Each row of a before or after table is a point. One or more steps were done to the points. Then noise was added and the rows were shuffled. The steps act on how far a point lies along the listed directions, d1 being the first. What was done? A step turns or swaps two directions, mirrors them in a line or flattens them onto one, adds a multiple of one to another, or multiplies one. Angles are multiples of 10 degrees, from the lower direction toward the higher: turns from -170 to 170, lines from 10 to 170 but not 90. Use the fewest steps. Two steps may share a direction if one is a turn and the other turns, adds or multiplies; they go together, in the order done. Otherwise the lowest direction goes first.

Directions:
(1): [35 23]
(2): [ 23 -35]
Before (13 x 2):
[[ 39  24]
 [ 30   1]
 [ 17  58]
 [ 23  21]
 [-44 -19]
 [ 15  11]
 [-32 -14]
 [  6  16]
 [ 30  13]
 [-16 -33]
 [ 16  18]
 [-46 -22]
 [ 33  -2]]
After (13 x 2):
[[ 26 -18]
 [ 60  -8]
 [-28  41]
 [-20  29]
 [ 29 -34]
 [-30  41]
 [ 21 -14]
 [-39  11]
 [ 20 -27]
 [ 18  -3]
 [ 12 -14]
 [  3 -31]
 [  5 -31]]
Steps: turn d1 and d2 by 80 degrees

Directions:
(1): [ 31   7 -33 -38]
(2): [32 42 12 24]
(3): [ 38 -41   9  16]
(4): [ -6  -2 -47  35]
Before (14 x 4):
[[-55 -17 -13  16]
 [  8  33  25 -29]
 [ -3  13 -18  -6]
 [  2  16  23 -21]
 [ -5   8  15 -12]
 [-27 -14 -17 -14]
 [-18 -15   1 -49]
 [-34 -23 -32   2]
 [ -7 -60  -1   7]
 [-12  -5 -24 -19]
 [ 26 -17  13 -28]
 [ 13 -30 -17 -23]
 [  7  -1  39  -9]
 [ -3  14   0  28]]
After:
[[ -7  10  19 -14]
 [ 32 -12  29  22]
 [  4  19  10  -7]
 [ 23  47   0  -2]
 [ 10   9   2  27]
 [-10   8 -14 -16]
 [-22  15  31   3]
 [ -2  13   1   6]
 [ 42   6  -6   5]
 [  2  21 -11  10]
 [ 39   3  -3  -6]
 [-28 -16   4   2]
 [  7  17  -1 -17]
 [ -1  29 -19   5]]
Steps: turn d2 and d4 by 130 degrees; multiply d4 by 0.4

Directions:
(1): [ 11  10  46 -36 -37  14]
(2): [  3 -23  51  30  19 -27]
(3): [-22   7  -6 -34   0 -59]
Before (13 x 6):
[[  9 -10 -19  26  15  10]
 [ -2 -24  30  31  21 -25]
 [-28  11 -31 -33   4   1]
 [  9  -5  -7  10  -7  20]
 [-21  10 -60 -19   9 -52]
 [  5   0  29  -7 -16   6]
 [-10   7 -29  -9   0  36]
 [-14  -3 -39  21   7  13]
 [ 18 -23  30  45  33 -16]
 [ -6   4 -29  12  19  16]
 [ -3 -15  -5   3  11 -19]
 [-13 -15  35 -24 -25 -20]
 [ -3 -15  -6  36  26 -28]]
After (13 x 6):
[[ -8 -11 -16  36  13  18]
 [  2   4  18 -17 -22   4]
 [  0 -13 -18   2  11 -10]
 [ -6  -4   5   5   7  22]
 [ -1  -2 -11  24  20  20]
 [-21 -11  13 -31 -24 -26]
 [-26  -6  -5 -11  21 -17]
 [ -6  -5  -9   8   7   1]
 [ 14 -14 -12  26   9  19]
 [ 15  -3  -7  19  11  17]
 [ 12  -8   3   8 -12  16]
 [  3  -3 -29  30  18  -1]
 [-19  -5 -51  13  29 -51]]
Steps: turn d1 and d3 by 20 degrees; multiply d2 by 0

Directions:
(1): [-19 -21  15 -51 -32   5 -37  31  28]
(2): [ 34 -43  25 -42  21 -15  10 -29 -29]
(3): [ -4  36 -48 -49   6 -17   7 -33  18]
Before:
[[  2 -46  46 -53 -26   5 -48  14  29]
 [-32  14  -3  20 -26   9  -7  15  17]
 [ 19 -59  48 -54   7 -21 -27  -4  -5]
 [ -1  38 -44  31  -8  14  21 -25  16]
 [  7  33 -47  -4   7  -6   7 -12  24]
 [ -5 -33  48  15 -26  18 -40  60   6]
 [-29  42  -9  43   7   3   5  10 -20]
 [-25  25 -11  13   7   1   8  13  16]]
After (8 x 9):
[[-10  17   4  20  19  -5  10  -6 -36]
 [-10   7   0  -5  16  -6  12   1   3]
 [ 17  21 -40 -16  13 -11   9 -21  16]
 [-13 -10  10  -2 -15   2  -1   0   2]
 [  0 -40  52   8 -22  16 -38  56   1]
 [-13 -19  26 -17 -12  -7 -35  22  21]
 [-11 -28  37 -36 -35  11 -51  25  42]
 [ 15  15 -31  10   3   7  26 -39   1]]
Steps: multiply d2 by 0

Directions:
(1): [-14  16 -27   8  29  -5  26  22  14 -60  11]
(2): [ 25  21  44  -3  34 -12 -36  -1   3 -11  38]
(3): [  0  12  31  17 -38 -27  34 -24  42  -7  10]
(4): [ 32  31   4  51  22  -2  17   9 -10  19 -36]
(5): [-19 -19 -13  42 -15 -52 -33   6 -22  -8   7]
(6): [ -3  12 -16  17   0  14  30 -26 -38  17  55]
Before, 14 rows:
[[ 15   4  21  24 -13  -1  14 -11   0  25  -6]
 [ 30  10  12  -4  14 -13  -5  22  10   7 -15]
 [ -1  -9   6   7  -7  -9 -15  -8  -6   8  13]
 [  9  17  -2  16  -6   2  34  -4  17   2 -21]
 [ -2 -17  10 -15  -5  -6 -48   2  13   5 -13]
 [-15 -25  -9 -18 -12   3 -26   5 -24   5 -17]
 [ 17  16  24 -18  11   4   2  -5  33  -5   4]
 [ -3  -8  -3  -6 -15  -1 -35   1 -20  24  24]
 [  3 -12  -8  -7   0  18 -10  10  -5  31 -49]
 [ 22   1   8 -13 -11  13  29   0  19  15 -29]
 [ 10  -1  23 -25 -23  22   1 -20  18  26   5]
 [  1  -2   6  -3 -14  -7 -17  -4 -32  16  13]
 [  0   2   2  24   6  -5  -4  11 -16 -10  -2]
 [ 17   8  23 -14  16  17 -14   4  15  20 -19]]
After (14 x 11):
[[ 26  12  -2   8  14  -6   6   9 -20  22  16]
 [ 26  -7   6  -4   3   9 -11  -1 -23  35  -9]
 [ 19  -1  27 -35   5  26 -30  -7   5  24   7]
 [ -6  11  -6 -24 -19  18  25   4  32 -10   7]
 [ -2   7   1  22   0  -2  15   9  -3 -16  -7]
 [  2  14   7 -23 -10   9  26   5  14 -14  -7]
 [ 19   6   7  14  19  -5 -28   7 -14  13 -16]
 [-27  -8 -27 -13 -35  22  57 -15  -2  -5  -3]
 [  4   4   7 -12  12  10   2   2  16 -13   8]
 [ -6   5 -18 -16   5  30  17 -17  -4   2  31]
 [-12  -2 -30  11 -28  32  60 -21  -9  38 -19]
 [ 21   4  24  -7  24  -5 -50  -6 -15  20  25]
 [  9   8  10   5   2  18   3 -15 -13  38   8]
 [ 29  13  29  -3  31  16 -12  14   5   6 -14]]
Steps: mirror d1 and d5 in the line at 40 degrees; add 1.5 times d3 to d2; turn d3 and d6 by -150 degrees

Directions:
(1): [ 16  37   5 -49  15  22 -10 -12  -9  40  16  -4   4  39]
(2): [-44  21  28 -10  39 -18  16 -37   2 -14   6 -27  18 -23]
(3): [ 21 -19 -12  29  26  26  18 -37 -14   7 -46  -5  29  21]
(4): [ 42  -4  23   0  10  14 -23 -29 -21 -26   4 -16 -52 -21]
(5): [  6  11   6  -1   0  52   3   8  32  27  -6   6  10 -60]
(6): [-13 -14  -4 -14  24  -8 -37  39 -47  19 -29 -21   9 -21]
Before:
[[-23 -13  17  14 -33 -23   6   7  11 -28   5  12 -11 -33]
 [-12 -13  -9  15 -11 -40 -11  10  -8 -35  -8 -15 -13 -23]
 [ 16  10  11  -1  26  22 -17 -17 -14  10 -15 -12   3  -4]
 [  4   8   3 -19  17  12  -3  10 -18  11   7 -17  10  -4]
 [  7 -10  -3  -5  11  -3 -10   1 -17  12 -16  -4   9   5]
 [ 32  21  20  -2 -25  -5  10 -44  48 -51  54  18 -56  11]
 [ 20  17  11   2   4   8   2 -13  15   9  -2   4   6  14]
 [ 13 -27   0  23  -1 -26  14 -23  -6 -40 -16  -2  -6   2]
 [  1   2  10  -5  14 -12   1   7 -22  10 -15   1  16  24]
 [ -6  19  17 -17  35  -8  10 -45 -10   3  10 -26  30  -2]
 [ 11   5   4 -24  14   0 -15  -2 -27   8 -20  -7  -5  14]]
After:
[[ -6  29  19 -21  25 -11  13 -48   6  -1  25 -20  20  -4]
 [ 19  -7  -1   5   6   6   5 -19  -2   9 -10   5  13  11]
 [ 16  18  12   5  19  26   2 -33  11   8  -5  -2   5   2]
 [ -7 -22 -12  24  -3 -30  -4   3 -16 -29 -26 -16   4 -19]
 [ 12  18  12  -7  -4  -5  -4  -2  18   6  15   4  -3  12]
 [  5 -18   3  17 -13 -35  17 -13   9 -44   2   6 -15   0]
 [ 11  10   8  -2  12  -1  11  -7  -3   4 -10   9  12  25]
 [-27 -24  12  13 -20 -24  -8  18 -13 -17 -11  -2  -3 -31]
 [ 20  10  -1 -12   8  16   5 -19  -8  12 -20   2   1  19]
 [ 11   5  -1 -11  23  23   7  -5 -14  14   0 -16  17   2]
 [ -8  12  17 -42 -17 -49 -41  31  -6 -37  54  -1 -60  -3]]
Steps: turn d3 and d6 by -70 degrees; add 0.3 times d3 to d5; multiply d4 by 0.7

Directions:
(1): [ -6 -60 -26 -20   5 -36  17  24  28   8  39 -33  28 -43 -17 -18  17  14]
(2): [-54 -18  31 -18  53  10  13 -46  -8  19 -41 -25  -6 -15   2  14  33  11]
(3): [-29 -36  -8  10 -48   1   6  -5 -32   3 -14 -26   6  56  19 -28 -14  55]
(4): [-48  19 -31   7  30   8 -41   6  42 -37  19 -28 -46  13   3 -29 -18   2]
Before, 14 rows:
[[ 39 -12 -11   8 -43 -10  20  17  -8   7  19   1  26  12   2   2  -5   7]
 [-14  -3  -2  -9  29 -15  -4   3  21   9   4   2  -5 -24 -15   8   8  -6]
 [ 18 -20  17 -10  -9  -9  31  -4 -14  23  -4  15  29 -18  -1  18  18 -10]
 [ 15  35  -3  14   0  17  -8  13  -4 -22   1  15 -10  28   6   0 -21 -24]
 [ 41  20   7  11 -37  16   7  -6 -36   0 -13  36  12  36   4  23 -22   2]
 [-27 -16  -6   3 -11   1   9  -7 -23  -8   4 -11  -3  21  13 -18  -9  24]
 [-23 -39   6 -11  -4   5   6 -17  -4  18 -12 -18   9   9   2  -6   9  30]
 [ -4 -11  29   0 -17   0  23 -27 -48  27 -32   1  20  12  -1  15  10  26]
 [ 13 -11  -5  20 -28 -12  13  28 -10  -6  26  14  22  14   7 -13  -9  14]
 [ 48  -4  17  -1 -18   5  16   9 -18   1   3  21  27   3  -2  14  -3  -8]
 [-23 -13  -2  -2  35 -11  -4 -10   8   4  -5  -8  -4 -18 -15   5  11  -5]
 [ 39   6   5   2 -12  -9  15  11   9  -1  13  23  22  -9 -11  26 -10 -13]
 [ -9   2   0   3  -6   8  -6  -1 -23  -9 -10   1  -9  25   6  -3 -13   3]
 [-22   8   8   9 -16  28  -5 -18 -26  -9 -35  -5  -9  41  26  10 -11  21]]
After, 14 rows:
[[ -9 -17   2   1 -20  -1  23  -4 -34   0  -3   1   9  13  10  -8  -2  19]
 [-13  -4  13  -3   0   7   2 -14 -34   0 -23   3  -1  21   4   5   0   3]
 [  2 -32   7 -12 -18   3  10  -7 -10  22  -6  -5  17   1  -5   2  11  16]
 [ 46   8  18  -4   5   7   8   8  -1  -5  11  23  19 -13  -7  17   1 -24]
 [-18 -13  -8  -1  21 -12  -9  -1   7  -2   2  -6  -4  -6 -14   0   2   1]
 [ 27  -2   9 -10   6  -8  19   4   5  10  10  21  18 -30  -7  18  16 -29]
 [-33  -3  31  -3   5  30  16 -40 -38  13 -59  -7   2  26  26  28   8  22]
 [ 33  16  -1   3   2  -6   5  16  22 -11  21  22  10 -10 -14  23 -13 -20]
 [ 32  -9  -4  20 -31 -11  17  36  -9  -5  32  26  27   4   4  -7  -8   2]
 [-12  25   6   8  18  20  -3  -9  -9 -14 -19  -3 -11  28   9   4 -10 -13]
 [  5   0  39  -8  10  -1  26 -35 -41  32 -36  10  20 -16 -12  34  23   4]
 [ 60   3 -12   7 -40 -11  15  25  -2   5  28  16  26  -1  -4  12  -5  -9]
 [-14  -2 -14   0  14 -15 -11  12  25  -2  15   0  -8  -9 -13  -5  -3  -1]
 [ 19  22  28  -1   7  19  10 -32 -30   9 -30  27   6  10  -1  38  -2  -9]]
Steps: add -1 times d1 to d2; turn d3 and d4 by -40 degrees
